Rows are points. A path goes straight from each point to the next, and from the last back to the first. The post is the endless flat space through its rows: a point in 2 columns, a line in 3, a plane in 4, and so on, so that a path can go around it. How many times does the path go around the post? Going back the other way cancels.
In the rows, zero is written as 128.

Post (1 x 2)
[[133 127]]
Path (9 x 2)
[[102  90]
 [102 138]
 [130 203]
 [199 182]
 [154 116]
 [138  57]
 [107 103]
 [127  66]
 [162  58]]
Times around: 1

Post (8 x 9)
[[130 106  83 162 105  88 175 115 123]
 [112 107 112 186 152  80 222 200 170]
 [138 101  31 211 174 118 166 180 143]
 [118 114 143 100  83 152  78 163 190]
 [126  98  83 130 152 125 173 105 195]
 [130  97 200  13 178 205 102 201 104]
 [157 120 178  80 144 239 171 181 120]
 [138 118 209 103 173 197  90 133 130]]
Path (10 x 9)
[[153 137 169 156 159 172 107 144 160]
 [175  84 164  71 139 184 128 166 140]
 [130  69 204 157 184 126 169 156 135]
 [119  99 160 155 160 156 188 163 166]
 [166 101 160 129 186 189 194 155 102]
 [196 117 216  63 107 208 116 168  94]
 [127 105 134  70 144  94 141 149 105]
 [115 146 125 138 113 177  96 174 153]
 [103 116 125  71 117 178 126 124 162]
 [107 116 106  70 121  89 114 149 171]]
Times around: 0

Post (17 x 18)
[[121 135 154 129 127 154 102 118 156 125 106 232 118 165 154 103 146 110]
 [121 137 133 136 116 110 131 146 126  94 145 146 121 155 107 125 148 150]
 [123 144 159 126 141 138 184 133 120 117 204 120 173 153 146 111 107 156]
 [136 141 141 162 124 107 160 125 145 125 129 126 133 114 115  95 154 161]
 [136 142 117 125  62 122 130  81 129 114 130 101 118  91 130 105 118  91]
 [125 122 134 151 139 109 106 113 154 129 118 124 111 123 134 145 114 167]
 [132 109 156 123 126 143 135 146 128 184  97 161 132 159 125 106 136 163]
 [128 147  85 134 114 109 134 133 155 144 136 164 116 132 153 157 156  81]
 [142 148  65 149 157 131 164 140 119 131 120 126 137 138 124 113  86 112]
 [136 123 163 130 141 182 127 120 141 169 114 119 157 114 111 137 148 144]
 [132 144 106 141 132 192 135 159 141 152 129 117 138 158 184 139 133 130]
 [132 121 147 105 143 126 138 144 128 122 142 129 116  84 137 111 133 163]
 [125 135 148 128 132  99 103 138 140 102 117 112 128 141 170 129 142 105]
 [136 156 129 140 163 107 201  92 121 102 110 128 105 135 111 131 142 159]
 [131 135 156 138 104 107 145 143 123 105 131 169 137  94 134 148 123 143]
 [133 114 146 101  85 109 140 156 176 100 131 112 129 112 124  98  84 119]
 [140 167   7 120 106 101 149 137 146 118 112 128 163 137 154 152 152 110]]
Path (28 x 18)
[[119 137 105 117 113 118 181 131 140 138 127 134 110 116 128 187  91 137]
 [123 159 144 125 114 126 147 139 154 136 102 116 150 135 125  88 128 103]
 [108 138 155 145 131 132 154 136 138 119 125 126 132 131 138  87 131 128]
 [125 106 116 117 118 118 133 141 154 115 140 142 128 139 152 109 137 120]
 [138 125 111 107 153  95 120 118 142 140 117 121 171 143 165 109 157 136]
 [151 152 121 156 132 146 148 107 103 116 109 122 111 153 120 120 126 162]
 [127 153 140 128 135 103 113 108 139 128 132 152 123 139  94  98 113 165]
 [ 95 153 133 135 149  98 134 110 138 156 114 186 146 163 140 126 118 129]
 [113 123 107 117 149 133 164 146 139 109 122 137 139 106 113 139 134 147]
 [128 109 139 145 139 101 142 106 135 136 137 130 102 120 145 139 130 114]
 [163 124 108 140 155 131 150 134 130 119 140 135  91 124 148 149 140 143]
 [148 148 157 124 115 116 136 122 144 112 136 127 147 153 130 142 110 120]
 [138 174 117 116 123 152 120 113 117 135 131 161 136 119 127 140 114 133]
 [114 151 112 116 118 124 127 146 134 115 117 117 139 103 135 106 116 154]
 [109 156 134 130 109 131 144 149 145 135 147 157 130 145 116 152 164 141]
 [131 141 133 124 120 119 143 116 125 166 147 141 129 110 165  99 108 113]
 [103 137 123 139 118 111 160 114 165 130 140 143 117 128 137 144 132 152]
 [114 118 110 149  95 146 135 123 112 136  89 124 147 156 140 129 151 125]
 [150 103  99 125 139 113 103 115 111 123 113 131 143 112 151 117 124 132]
 [160 123 133 160 113 124 140 148 142 128 120 174 134 144 141 119 123 159]
 [150 149 159 126 115 137 115 137 151 140 118 121 131 135 143 151 129 124]
 [118 163 119 142 111 120 142 121 155 141 113 143 145 118 140 139 130 114]
 [119 152 138 134 134 153 135 134 118  94 103 168 147 152 135 129 164 156]
 [124 116 113 106 141 135 143 164 102 117 130 153 154 132 126 114 136 170]
 [138 114 119 157 120 130 126 153 148 123 146 116 150 159 162 141 127 135]
 [147 131 116 120 123 112 153 120 146 135 122 155 142 136 158 110  91 129]
 [140 148 108 120 117 141 172 146 138 131 114 156 114 138 104 146 135 133]
 [121 161 136 135 126 124 131 121 136 124 112 124 143 117 131 115 137 143]]
Times around: 4

Post (17 x 18)
[[173 186 172 167 187 191 117 110 166  70 152  92 131 148 130 163 135 181]
 [131 149 138 126 196 167 126  61 122  87 120 112 172  98 148 199 117  96]
 [157 120  75 155 143 199 118  68 196  82 148 102 137 108 117 183 183 153]
 [159 177  31  86 111  75 166 184  55  55 129  82 137 146 149 189 147 158]
 [128 161  91  81 119  70 134 171  88  69  77 155 182 143  78 221 143 216]
 [ 99 166  55  88 155  97 110 196 126  74 146 114 154 150  84 170 125  94]
 [ 29  84 179 197 116 152  88 149 126 161 170 146  59  85 166 121 169 118]
 [ 48  68 187 144 171  90 113  98 147 118 195 164  99 145 148 120 216 105]
 [144 163  84  55 112 122 227 166 137  30 175 112 187 113 102 198  98 186]
 [ 58 127 168 147  94  84  99  70 147 161 184 139  80 144 145 120 130 120]
 [176 143  96  51 107 116  91 180 112  82 176 169 178 147 152 177 124 157]
 [116 148 124  92 172 182 141 104 187 103 105  44 180 114 186 127 153 171]
 [127 147  89 164 185 167 168 107 163 131 155  96 198 167 163 230 125 185]
 [ 38 132 174 130  93 172 139 128 112 149 157 165 106 187 109 120 224  88]
 [ 49 113 216 123 129 132 114 127 184 150 126 156  40 154 164 170 191  66]
 [ 23  87 173 185  98 127  85 108 156  80 140 163 109 189 167 143 171  95]
 [112 138  10  48 150 119 168 176  86  59 120 164 112 178 125 159  88 174]]
Path (21 x 18)
[[133 172 196  80 157 190 188  61 154  62 172 143 134 205 115 166 120 146]
 [139  92  65  46 151 122 153 138 147 119 212  80 137 151 135  88 160 111]
 [110 140 169 102 117 116 112 199 169  82 104  72 133  93 123 143 168  99]
 [ 37  73 180 118 131 101 173 163  95 139 165 147 142 142  84 161 220 133]
 [ 49  69  73 121  93 130  83 188  97 106 158 145 143 121 154 200 119 165]
 [ 96 135  97  55 176 139 110  68 145 107 124 159 178 171 154 200 152 138]
 [ 67 120 111 113 108 197 170 177 130  84 192  94 129 129  72 152 225  84]
 [123 132 197  67 149 149 190 177 106  82  95  48 107 105 145  91 173 143]
 [106 179 152 109 168 114 134 155  95 119  78 113  97 171 132 144 139 128]
 [106 128 132 141 175 125 110 154 117 185 146 134 159 118 184 144 180 187]
 [ 99 181  79 152 152 127 134 161  87  73 116 123  50 126 131 171 115 152]
 [114 146 111 105 134 123 202 174 168  66 218 136 153 108 144 200 105 173]
 [103 137 116  80 154 183 141  91 161 127 124 155 156 150 145 197 142 160]
 [113 135 119 122 181 120  93 137 121  95 179 111 193  91 215 197 116 124]
 [107 161 139  96 158 140  70 179 215 117 185 113 117 138 197 158 136 131]
 [175 162 148 111 191 114 114  51 130  79 142  52  59 131 140 217 183 134]
 [108 141 157 125 166 197  97 118 152  12 145 126 162 196 102 153 133  59]
 [ 79 120 200 134 141  70 132 133 126  94 166 127 163 159 162 128  95 128]
 [107 220 143 127 186 136 203 111 104 138 137  88 120 172 127 172 124  84]
 [123 163  51 136  79 182  99 129 167  53 153 118 194 175 101 181 198 105]
 [ 60 169  80  64 143 173 173 138 162  61 114  59 104  95 121 145 163  98]]
Times around: 2

Post (17 x 18)
[[132 116  99 142 110 168  88 140 131  86  92 168 127 108 119 141 180 109]
 [106 142  60 174  56 176  86 120  74  98 119 119 121 128  61 110 125 167]
 [110 125 146 147 100 142 113  60 107 126 106 155 164 121 165 114  75 159]
 [143  95 119 183 133 112  98 115 137  73 149 112 119 137 110 101 116  68]
 [168 125 131 180 167 116 139 124  89  55 108 107 159 187 136 156 106 142]
 [105 126 123  79 120 149 194 149  54 109 127 112 127 131 175 113  58 127]
 [153 117 160 116 115 124 117 122 117 121 134  96 151 146 123 141 132 104]
 [109 121 126 177 151 136  81  96  84 119 104 159 130 101  94 101 177 100]
 [147 155 110 136  94  70  97  84 175 249 143 173 100 159  78 107  80 199]
 [124 119 148  96  66  47 195 153  78 144 101 178  68 171 109 136  73  88]
 [117 130 148 103 150 158 149 142 127  85 114 129 170 135 110 134  66  84]
 [129  94 183 129 144 103  79 141 135  64 120  87 143 129  96  87 111 128]
 [ 89  95  86 132 101  90 116 105 112 105 102 111 152 113 110 117 123 122]
 [160 116 177 209 144 114 154 166 124  83 121 108 159 133 126 147 119 117]
 [ 81 100 141  73 111 144 189 132  92  97 164 148 110 129 136 165  70 114]
 [151 138 161 142 120  66  56 141  93  94 152 139 183 139 102  70 115 131]
 [153 134 120 189 160 185  62 193 128  85 120  79 117 138 111 224 111 150]]
Path (20 x 18)
[[121  75 126 131 128 114 123 134 114  77 155 115 119 134  83 137 129 143]
 [110  94  92 162 118 132  68  90 101  94 127 129 112 144 101 140 129 128]
 [105 125 142  97 153 153 146 155  68  86 105 125 137 140 117 128 141 122]
 [121 139 105 155 110 131  94 135 152 103 133 107 156 124 116 154 138 140]
 [145 127 140 146  49 130 131 130 131 125  83 122 113  91 130 141 149 180]
 [146 147 105 120 113 100 127 104  51  79 103 140 178 163 106 126  95 152]
 [121  52 166 102  73  84 142 125 101 119 100 160 114 130  89 131 117 106]
 [ 74  73 135 100 155 103 154 180  64 148  97 137 100 108 107 146 130 153]
 [148 102  77 120 102  47 134  91 103  96  86 137 177 169  63 113 109 127]
 [ 96 115 139 116 111 117 100 122  84  95 150 116 118 123  73 156  92 148]
 [155 167 187 210 148 123 117 154 136 110 103 118 133 113 111  61 109 162]
 [ 81 133 176 113 125 128 123 134 136 154 142 131 122 116 133 140 114  49]
 [121  80 148 187 113  77 188 118 130 113 159 119 141 152 143 144  65  66]
 [144 108 101 156 158 142  62 148  96 117 131 131  97 166 104 128 110 129]
 [149 114 139 135 137  79  89 122 103 118 109 128 125 148  79 127 130 167]
 [194 113 138 185 130  82  87 102  61  30  80 102 124 144 153 120 151 100]
 [119 144  77 110  85  53 147  81 152 114 114 161 160 160 121 113  79 136]
 [107 124  83 171 143 123 170 123 114  76 147 114  90 168  86 142 108 127]
 [159 137 162 209  50  80 138 139 144 114  82  99 140 114 147 137  65 125]
 [151 137 192 149 146 118  93 119 132 142  94 190 102 130  82 129 124 117]]
Times around: 0

Post (17 x 18)
[[113 135 138 171 129 104  98 114  47 154 125 136 197  91 179  76 133 119]
 [140 175 114 141 187  84 150 143 139  96 155  96 181 146 145 152 113 115]
 [165 100  74 132 146 122 124 121  90 125 136 135  79 126  95 157 200 107]
 [117 178 207  73  99 145  87 121 105 118 229 115 204 134  94 153  72 123]
 [167 117 147 170 116 149 108  80 168 152 142 144 173  91 152  89 156 133]
 [135 122 130 179  37 151 155 148 140 101 140 118 122 105 166 222 114 106]
 [121 171 114 175 160  98  77 163 110 115 101 111 138 116  84  85 125 180]
 [125 152 175 101  63 164 153 151 108 112 177 101 144  89 121 154 162 139]
 [142 124  69 120 159 125  92 108 157 100  87 115  84  84 131 128 167  73]
 [163  62  94 103 101 171 160 133 113 168  98 117 158 125 159 111 118 135]
 [191 134 110 126  17  96 121 173 130 127  74 107 183  72  53 112 130 117]
 [184  85 166 109 146  94  94 134 179 122  94  87 150 103 121 125 177 139]
 [110 125  59 142  78 124 138  97  45 110 163  82 114 138 132 138 137 161]
 [148 196 152 142 114 206 161 124 140 103  92  88 203 145 151 168 103 127]
 [155 192 203 124 149 125 126 122  38 159 175  98 190 121 199 105  78 112]
 [139 132 165 152 179 144 123 119 108 165 144  73 172  92 152 137 125 100]
 [155 141 194 139 124 169 189  90 163 146  78 111 182 148 150  81 129 103]]
Path (22 x 18)
[[ 93 122 173  85 103 138  91  79 107 158 157  95 211 115 117  28 170  74]
 [162 155 178  94  68  69 138 150 119 160 188 114 225 122 127 132 109 153]
 [137 190 152 147 158 128  96  71 121 107 106 120 145 110 150 125  92 113]
 [148 104 173 100 173  48 196 165 169  64 142  87  72 132 140 129 109 100]
 [143 141 194 176 190 117 117 136 136 131 109 161 126  92 184 115 120 124]
 [163 199 141 128 117 135 133  90 141 177 135 153 236 102 136 110  52 125]
 [138  69  69 159  89 158  93 136 157 159 176  98 140  89 155 206 117 134]
 [172 130 106  91 148  64  71 116 172  85 117 119 143 130 149 101 131  54]
 [134  88 122 159 182 151  83 110 181 115 135  89 159 105  79 135 165 163]
 [179 132  53 152  72 107  89  93  40  94 134 111 231 136  95 147 158 176]
 [156 140 193 162  86 164 195 133  64 157 149 141 198 130 172 137 132  64]
 [ 56 163 157 168  88 248 200 130 109 159 118  85 121 141 164  41 146 179]
 [135 249 176 174  86 119 106 130  98 131 114 134 152 122 131 142 147 151]
 [126 206 110 176 126  24  99 121 129  71  95 135 176  80 186 121 115  69]
 [131 167  64 171 119 125 134 163 128 136  80  67 112 117  85 148 183 132]
 [ 68 165 108 139 121 144  91 123 156  44 103  77 110 163 139 135 116 162]
 [148 118 150 141 136 190 126 183  95 127  85 160 171 118 123  98  90 118]
 [189  77 135  85 184 131 153  83 161 107  97 120 152 106 157 108 159 129]
 [161 126 154 108 152  82 102  57  44 183 190  86 171 139 130 149 179 190]
 [113 170 173 181 127 126  89 185 160 121 125 138  70  98  77 127 181 156]
 [113 153 162 116 115 138 125 142  82 115 167  59 181 115  75 157 150  95]
 [157 113 122  77 129 157 118 146 117 106 229  71 106  78 192 135 144 147]]
Times around: 1

Post (17 x 18)
[[162 151 249 143 122 124  26 153 110  97 107 133 127 175 155 122 170  67]
 [130 138  57 127 133 145 176 145 114 135  90 146 107 140 136 183 142  82]
 [123 157 124 131 126  66 150 134 131  94 103 128  68 115  81 145 137 139]
 [140  95  86  90 152 129 111 140 133 104 150 148 140 149 114  81 122 156]
 [139 140  90 191 146 101 152 151  54 158 170 155  88 121 146 210  82 124]
 [110 151 107 150 146 156 112 138 187  90 139  87 145 143 102 112 137  96]
 [205  93 222 163 119 103  68 221 110  53 152 161 100 150 109 168 181 109]
 [ 85 148  96 149  68 138 121 100 154  89 130 168  99 106 152 118 175 105]
 [ 56 138 116 158 116 108 193  91 109 121 154 145 116 120 102 128 194 102]
 [134 132 105 158 147 125 137 150 106 112  91 121 121  87 127  91 178 151]
 [ 86 111  84 112 153 151 114 161 114 171 153 131  88  87  97 109 131 132]
 [133 127 108 128  92 152 152  84  85 117 170  85 119  99 102  81 160 114]
 [125  89 113 111 121 126 178 126 139 154 154 113  75 125 133  96 116 130]
 [161 168 246 174  82 137  93 196 131  85 121 162 152 137 135 172 112 108]
 [120 136 113 154  68 151 123 182 118 193 139  52 142 143 173 234 100 155]
 [158 190 164 140 107 128 161 166  99 154 178 120  91 123 188 230 126 169]
 [ 77 115 125 123 149  99 113 122  95  80 154 139 132  47 172 126 147  69]]
Path (21 x 18)
[[ 86 145 155 164 136 127 135 142 120 145 183 157  90  63 126 151 129 120]
 [152 114 112 134  94  94 144 145 132 131  98 158  33 125 123 227  64 142]
 [144 113 128 180 118 174 117 100  75  89 181  70 123 199 113 106 103  78]
 [138  88  98 106  89 100  88 161  70  50 142 161 118 105 154 111 131 123]
 [ 90 137 164 140 139  86 146 148 126 156 177 111  97 129 106 120 128 116]
 [137 140 155 101 112 127 157 117 118 164 183 186  99  94 233 154 163 120]
 [200 117 103 146 106 158 140 192 126 153  87  76  80 172 140 236  97 111]
 [164 154 141 118 121 134 147  99 155  27 189  61  97 152 100 101 151 133]
 [112 128 131  71 129  90 133  93  92  58 172  65  58 122 105 106 140 150]
 [112 147  69 144 124 127 191 159 136  93 161 156 137 106 109 116 167 182]
 [107 170  49 105 166 156 101 149 154 199 131 159 120 114 127  72 126 194]
 [156 113 184 182 124 108  88 144  80 153 157 130 135 143 158 180 116  81]
 [148 146  85 148 203 139 105 125  81 121 100 158  63 155 154 199 140  99]
 [137 179 123 146 113 157 182 137 106 113 153  89  90  97 146 148 218 161]
 [ 80 158 128 182 129 135  97 174 110 152 161 100 115  78 144 151 129  81]
 [191 101  91 162 162 100 110 190  94 150 163 163 113  89  92 102 118 208]
 [135 129 155 105  99 112 201 121 178 111 111  85 138 138  95 168  98  95]
 [136  94 131 133  90  83  95 119 108  40 140  82  60 109 124 147 180 175]
 [155 121  80 141  90 151 124 161 114 112 149 151 133 180 115 172  77 134]
 [122 221 115 132  53 143 106  69  85 162 165 125  90 159 160 135 135  96]
 [114 170 172 130 122  59  91 138 183 174 163 118 102 154 133 143 137 164]]
Times around: 4

Post (17 x 18)
[[161 174 129 120 140 119 105 158  69 136 130 146 154 102  45  80  95 135]
 [103 123 138 155 111 101 110 124  81  96 144 143 119  89 110  75  96 102]
 [121 175  60 122 112 121 162 156 117 146 141 129 136 157 127 113 139 110]
 [170 158  88 129  89 109 147 154 164  89  83 115  80 127 136 149  67 161]
 [144 131 134 135 157 148 114 107 135 138 169 145 134 132 171 146 111 101]
 [108 177 135 143 107 165 130 163 133 156 135 202 162 144  83  90 131  89]
 [127 133  86 140 147 136 133 139 115  90 165 152 109 117 133 139 126 186]
 [ 87 149 181 121 145 147 151 188  86 141 149 128 144 109 183 105 140 126]
 [123 117 110 181 103 146 137 126 127 180 149 130 159 131 137 145  94 159]
 [141 151 122 131 173  95 110 117 148 175 116 118 166 190 112 112 144 128]
 [180 146 172 138  91 122 109 193  86 148  79 156 139 141 129 145  70 140]
 [145 103 130 105 129 121 178 201 171 144 161 119 127 160 158 166 129 127]
 [170 121  77  96  98  99 110 185 160 118 103  95 119 140 110 196 117 161]
 [144 171 130 107  77 129 148 179 131 108 125 162 151 115 189  94 139 143]
 [134 129 132  93 122 115 107 172 103 128 151 117  71  95 152 113 115 148]
 [125  70 158  94  98 110 118  89 115 133 143 149 131  85  86 150  84 125]
 [150 151 155 166 133 113 160 152 114 176 124 114 152 132 144 144 177 138]]
Path (22 x 18)
[[151 169 109 127  96 138 145 156 133 135 167 109 108 134 155  89 120 103]
 [161 121 152 134 171 118 154 122  80 137 142 139 132 122 130 138 131 168]
 [ 91 136 109 137 163 112 148 155  80 108 125 138 116 133 112 128 114  62]
 [196  90 104 110 153 126  89 128 105 179 181 166 145 108 119 159 145 112]
 [130 134  88  85 156 177 143 139 135  61 164 142 114 102 179 128 149 147]
 [163 181 156 114 137 160 152 137 135  91 138 143 132 154 148 132 110 118]
 [172 169 161  92 115 103 130  98 116 155 145 135 149 105 170 163 162 105]
 [140 168  95 145 104 102 192 139  79 115 144 116 139  82 174 166 150 117]
 [168 216 101 112 100 151 122  86 150 143 167 149 109  94 138 154 109 153]
 [124 178 208  78 126 147 117 125  91 155 135 153 107 125 157 105  90  83]
 [170 148 129 143  89 107 196 147 127 125 111 194 128 156 105 171 118 171]
 [ 94  88 111 152 122  85 142 249 102 128 144 151  98 134  98 102 128 164]
 [134  98 111  65 140 137 128 198 125 157 136 141 123 133 123 127 128  82]
 [115 110 106 147 150  85 150 159 107 127 141  97  51 107 137 119  91 207]
 [179 170 129 117 119 123 133 118 115 179 160 180 143 128 107 144 138 106]
 [158 154 120  88 150 159 121 117 100 105 145 123 155 133 118 205  86 102]
 [114 144 147 166 138  84 135 110 176  85  75  84 154 161 108 102 189 121]
 [147 139 126 130 125 117 128 122  79 159 109 161 190 154 155  93 163 151]
 [151 112 146 106 108 100 161 162 150  89 127  85 104 121  88 189 140 152]
 [125 153 142  91  99 123 141 208 128 132 155 114 133 128 151 163  85 171]
 [123 136 139 160  94  83 109 190 121 146 125 166 153 134  56  76  35 140]
 [156 219 103 126  46 145 124 146 159 144 134 116 143 136 192 152 137  63]]
Times around: 0

Post (17 x 18)
[[123  92 168 113 145  82 149  94  87 116 156 136 115  95  75 158 103 177]
 [ 77 171 140 126 113 105 141 132  64  80  93 108 125 142 109 148  83 178]
 [115 125 140 145 181  92 146 174 113 102 146 126  96  62  59 137 138 188]
 [ 78 190  87  95 126 148 138 149 112 139 151 168 126 152 127 174 169 115]
 [131 132 123 138 128 106 160 124 147 133 127 116 117 110  88  84 128 107]
 [104  70 162 147  83  97 136 135 118 113 125 131 123 112 104 157 129 156]
 [135 102 122  93  90 109 115 144  95 141 110 146  80  71 159 140 109 112]
 [ 98 126 168 129 110 116 141 136 152  84 155  94 108  80 149 125 138 106]
 [133 108 115 121 134 120  96 110 145 150 108 126 148 141 105 157 125  87]
 [127 162 134 137 119 167 101 115 128 143 128  94 131 110 111  93 139 127]
 [ 90 148 115  89 144 117 130 130  76 126 109 137 168 106 128  76 132 101]
 [103 174  71 135 100 161  83 118 172 101 121  93 143 108 130 112 125 213]
 [159 131 121  99 135 117  95 180  98 133 135 197 158 149 122 103 131 102]
 [151 122 100  56 133 141 106  92 109 138  87 116  89 151 112  87 146 150]
 [186 100 101 153 115 173 139 106 117  75 127 145 139 126 128  85 145 177]
 [111  98 126 142 152 104 164 135 118 159 154 124 151 168 152 155 147 128]
 [158 206 101 133 161 133  96 128 133 137 128 183 139 150 135  75 208  60]]
Path (26 x 18)
[[162  94 177 153 139  81 172 106  39  46  61 115 173  90 118  62  45 100]
 [114  91 178  56 101  60  79 246 104 109 122 150 164  84  98  24 145 134]
 [ 88 131  92 101 108 155 162 120 137 115 197 115  99  89 110 127 157 123]
 [159  85 125 142 144 119 153 119  55 154  95 110  91 133 115  19 125 149]
 [ 84 146 118 141 132 119 177 119 125 190 117 125  72  83 124 142 130 135]
 [ 95 131 171 119 157 144 140 134 134 103 165 125 201 130 126 124 208 170]
 [139 146  99 149 166 120 136 196 159 163 169 123 149 154  97 163 164 188]
 [134 102  77 173  97 167 132  46  84 113 131 116 181 164 186 156 115 223]
 [ 72 156 113  78 181  77 168 136  39 168 133 156 105  96  95  85 148 163]
 [152 105  97  87 131 156  72 109 144  86 123 183  89  40 125 149 172 155]
 [113 173 139 108  94 163 131  84 104 147  96 153 115 127  78 100 207 117]
 [122 157 147  95 126 124  86 160 104 125 119 121 130 147  79 149 135 161]
 [ 97 110  37 116  88 113 118 145 162  94 137 159 116  84 181 117 176 129]
 [ 75 152  97 128 159 161 111 137  89 129 157 143 171 153 115 147 155 173]
 [ 82 168 156  89 161  90 103  83 140 166 171 139 138  45 101 174 109 104]
 [149 138 131 147 108 150 175  53 110  93  96 139 149 146  88  88 167 177]
 [ 84 137 125  95 120 137 119 175  90 147 177 118 147 112  96 153 169 184]
 [ 72 162  87  74 151  93  76 141 125 142 162 143 152 132 130 160 144 103]
 [105 184  68  72 155 129 111  88  76  91  76 158 151 150 107   7 136 142]
 [104 159 164 121 123 153 134 137 139 108 133 137  82  65  83 127 142 115]
 [113 105 154 114 171  90 133 142  78 136  95 116 151  91 108 170 144 145]
 [ 67 184 105 118 121 153 153  71  96 164 143 114 141 113  81 117 193 154]
 [106 149  91 115 118  91 122 126 147  58 180 155  98  48 104 104 142 186]
 [152 103 111 158 151 158 172  48  94 173 177 144 124 173  87 136 146  71]
 [ 96  83  97  88 179 155 123  96 120 159 139 126 144 120  66 109 141 167]
 [151 130 130 120 147 135 153 139 167 132  66 112  87 161  89 129 175  33]]
Times around: 5
